Rows are points. Each copy is the shape, with its points in the same order, turned, moved and blurred by noise. Some copies are also mirrored. Which?
In the rows, zero is written as 128.

Shape:
[[123 102 184]
 [127 124  57]
 [101 113 184]
 [200  65 133]
 [135  93 102]
 [113 125  45]
 [115 162 180]
 [109 130 162]
 [164  95  78]]
Copy 1, 9 rows:
[[167 146 175]
 [115  74  88]
 [157 166 164]
 [207  53 187]
 [154  81 120]
 [116  73  73]
 [121 165 186]
 [147 139 148]
 [142  47 119]]
Copy 1 is: mirrored
Copy 2:
[[ 97  95 196]
 [161 131  88]
 [ 82  80 177]
 [169 149 202]
 [164 120 139]
 [166 116  66]
 [ 49 109 152]
 [ 85  90 162]
 [180 158 131]]
Copy 2 is: only turned
Copy 3, 9 rows:
[[ 74 138 142]
 [190 146 194]
 [ 77 162 123]
 [ 94  72 202]
 [137 135 191]
 [196 162 200]
 [114 142  88]
 [106 150 124]
 [157 106 211]]
Copy 3 is: mirrored

Shape, 10 rows:
[[127 127   7 111 129 115]
 [101 139 149 118 118 121]
 [160  97 156 107 147 150]
 [142 181 126 157  58 145]
 [150 102  89 170 145 139]
 [ 74 114 145 110 117 146]
 [142 112 157 101 121  49]
 [120  82 149 125  94 156]
 [157 102 145  92 134 150]
 [162 125  31  94 148 146]]
Copy 1:
[[140  66  88 177 130  54]
 [114 124 148 121 174 148]
 [119 162 185 111 126 114]
 [127 132  67  95 129 177]
 [134 157 123 179 118 108]
 [123 102 173 137 163 167]
 [164 161 152 103 218  99]
 [162 135 169 127 127 165]
 [130 141 181 101 125 109]
 [121  92 116 150 100  45]]
Copy 1 is: mirrored
Copy 2 (10 x 6):
[[157 226  82 146  77 107]
 [107 130 144  97 127 119]
 [130 100 149 154 139  76]
 [138 116 125 127 111 203]
 [183 161 113 145 153 108]
 [100 153 182 107 129 112]
 [ 67 115  77 110 148  87]
 [106 138 172 159 159 122]
 [119 110 147 163 121  80]
 [172 183  99 174  67  82]]
Copy 2 is: mirrored
